Every row gives one point. Each copy is the shape, with its points in the same order, turned, moved and blurred by noise. Some copies are also mirrored. Which?

Shape, 7 rows:
[[-1.23 -0.40  0.93]
 [-2.16  1.01  0.45]
 [-0.78  0.91  0.74]
 [-1.46  1.08  1.02]
 [-0.29 -1.13 -1.98]
 [ 1.80 -2.33 -0.69]
 [ 1.84 -1.10 -1.23]]
Copy 1, 7 rows:
[[-1.45 -0.75 -0.91]
 [-2.20  0.05 -0.18]
 [-1.20  0.64 -0.60]
 [-1.64  0.41 -0.84]
 [-0.16 -0.95  2.27]
 [ 2.21 -1.93  0.64]
 [ 1.96 -0.51  1.06]]
Copy 1 is: mirrored
Copy 2, 7 rows:
[[-1.10 -0.30 -0.07]
 [-2.38  1.02 -0.43]
 [-1.20  1.25  0.15]
 [-1.75  1.06  0.31]
 [ 0.32 -0.09 -2.64]
 [ 2.44 -0.98 -1.11]
 [ 2.05  0.29 -1.67]]
Copy 2 is: only turned
Copy 3 (7 x 3):
[[-1.27 -0.52 -0.77]
 [-1.54 -0.82 -2.45]
 [-0.29 -0.65 -1.84]
 [-0.82 -1.14 -2.05]
 [-1.07  2.66 -0.62]
 [ 0.76  2.35  1.34]
 [ 1.16  2.32  0.06]]
Copy 3 is: mirrored
Copy 4:
[[-1.41 -0.36  1.37]
 [-1.85 -2.18  1.48]
 [-0.51 -1.28  1.03]
 [-1.04 -1.79  1.65]
 [-1.93 -0.28 -1.73]
 [-0.28  1.89 -1.70]
 [ 0.20  0.78 -1.88]]
Copy 4 is: mirrored

Shape (7 x 4):
[[-1.51 -1.70 -1.66  2.17]
 [-0.17 -1.26  1.60 -1.06]
 [ 1.48  0.10 -2.57 -1.09]
 [ 0.88  0.96  1.29  0.55]
 [-0.69  0.57  0.59  1.51]
 [ 1.94 -0.40  0.55  0.11]
 [ 0.45 -1.52 -2.58 -0.67]]
Copy 1 (7 x 4):
[[-1.47 -0.85 -1.56 -1.55]
 [ 1.69 -0.84  1.66 -0.44]
 [ 0.42 -1.03 -1.32  2.70]
 [ 1.17  1.91  0.64  0.31]
 [-0.53  1.44  0.39 -0.70]
 [ 2.05  0.71 -0.35  0.57]
 [-0.01 -2.12 -1.48  1.33]]
Copy 1 is: mirrored
Copy 2 (7 x 4):
[[ 0.56 -0.98 -1.47  3.50]
 [-0.51 -1.14  0.55 -0.71]
 [ 1.09  1.97 -2.42 -0.39]
 [ 1.11  1.07  1.61  0.25]
 [ 0.22  0.86  1.27  2.27]
 [ 1.86  0.30  0.32 -0.43]
 [ 0.46  0.08 -3.14  0.54]]
Copy 2 is: only turned
Copy 3 (7 x 4):
[[-0.24 -0.85 -2.69  0.12]
 [ 0.05  1.92  0.98  0.67]
 [ 3.56  1.16 -1.28 -1.27]
 [ 1.22 -0.30  1.79 -0.05]
 [ 0.02 -1.12  0.57 -0.41]
 [ 2.27  0.42  0.81  1.12]
 [ 2.37  1.30 -2.55 -0.33]]
Copy 3 is: mirrored
Copy 4, 7 rows:
[[-0.97 -0.59 -2.63  0.79]
 [-0.87 -1.66  1.66 -1.18]
 [ 2.63  0.43 -0.90 -1.67]
 [ 0.54  0.31  1.71  0.60]
 [-0.49  0.43  0.10  0.97]
 [ 1.52 -0.90  1.12  0.36]
 [ 1.57 -1.18 -2.33 -1.80]]
Copy 4 is: only turned

Shape, 11 rows:
[[-0.37  2.27 -1.01  0.45  1.72 -1.27  1.14  1.12]
 [-0.02 -1.73  0.54 -1.09  0.35  1.31 -2.25 -1.73]
 [ 0.08 -1.65 -0.95  0.10 -0.85 -0.44 -0.09  2.26]
 [ 1.47 -1.08  2.13  0.08 -0.13  0.87  0.43  2.14]
 [ 0.72 -0.62 -1.52  0.28  1.41  2.12 -0.26  2.34]
 [ 0.77  1.98 -1.59 -0.57 -0.84 -1.67  0.23 -0.91]
 [-1.92 -0.69  1.73  0.69  0.37  0.17 -2.30 -0.16]
 [ 0.77 -1.30 -1.94  0.28  0.90  1.41  0.63  0.08]
 [-1.68 -1.31  0.62 -0.90 -2.37  1.04 -0.56 -1.12]
 [-1.27 -1.38  0.10 -1.23  1.50  1.98 -1.76  1.35]
 [ 0.41  0.73  1.94  0.93 -0.04  1.29 -3.04  1.53]]
Copy 1 (11 x 8):
[[-0.08  2.43 -1.20  0.49  1.42 -1.78  0.08  0.28]
 [-0.04 -2.20  0.66 -0.54 -0.43  1.91 -2.04 -0.80]
 [ 1.29 -1.51 -1.58  0.77 -0.96 -0.68  0.99  1.09]
 [ 2.78 -0.63  0.96  0.93  0.30  1.03  1.44  0.93]
 [ 1.03 -0.01 -2.68  0.70  0.66  1.99  0.69  1.01]
 [ 0.79  1.28 -1.04 -0.34 -0.71 -2.25 -0.95 -2.09]
 [-0.57 -0.86  1.54  1.08 -0.71  0.69 -2.02  1.59]
 [ 0.02 -0.84 -2.23  0.84  0.39  1.20  0.77 -1.16]
 [-0.59 -1.48  1.26 -0.20 -3.07  0.68 -0.06 -0.51]
 [-0.35 -1.03 -0.66 -0.84  0.08  2.34 -0.64  1.99]
 [ 2.35  0.55  0.79  1.15 -0.66  1.78 -2.24  1.87]]
Copy 1 is: only turned
Copy 2, 11 rows:
[[-3.37  0.83  0.20 -0.31  1.49 -1.59 -0.46 -0.64]
 [ 2.01 -0.49  0.69 -0.05  1.05  2.38 -1.19  0.24]
 [-0.79 -2.23 -0.53  0.04 -0.74 -0.86 -0.05  1.24]
 [-1.02 -1.59  2.85  0.17 -1.42  0.33  0.26  0.81]
 [-2.71 -2.49  0.07  0.62 -0.03  1.19 -1.73  0.26]
 [-0.66  1.57 -1.32 -0.15  0.12 -1.28  0.19 -2.11]
 [ 0.90  0.74  1.25  0.36  1.52  0.54 -1.42  2.54]
 [-1.60 -2.12 -0.69  0.99  0.95  1.44  0.16 -0.69]
 [ 1.38  0.70 -0.70 -0.45 -0.31  1.92  0.99  1.91]
 [-0.69 -1.48  0.57 -1.03  0.98  2.06 -2.27  1.71]
 [-0.26  0.60  2.18  1.18 -1.04  0.55 -3.02  1.58]]
Copy 2 is: mirrored
Copy 3 (11 x 8):
[[ 0.70  1.77 -1.16 -0.30  1.36 -0.55  2.33  0.72]
 [-0.32 -1.44  1.60 -1.74 -0.65  1.56 -2.40  0.43]
 [ 3.08 -1.20 -0.64 -1.05 -1.00 -0.13  0.06  1.55]
 [ 3.59  0.77  1.79 -2.13 -1.11  0.90  0.34  0.48]
 [ 2.99 -0.01 -1.16 -1.05  0.85  3.06 -0.07  1.11]
 [-0.27  0.60  0.21  1.44  0.56 -1.73  0.48  2.28]
 [-0.88  0.25 -0.48 -3.02 -2.03  0.89 -1.08 -0.66]
 [ 1.79 -1.58 -0.02  0.37  0.72  2.22  0.07  0.47]
 [-0.52 -1.53  1.17 -1.18 -2.99  0.92 -0.37  1.74]
 [ 1.01 -0.46 -0.35 -3.14 -0.18  2.72 -0.78  1.18]
 [ 1.24  2.95  0.39 -2.14 -1.75  1.58 -1.97  0.10]]
Copy 3 is: mirrored
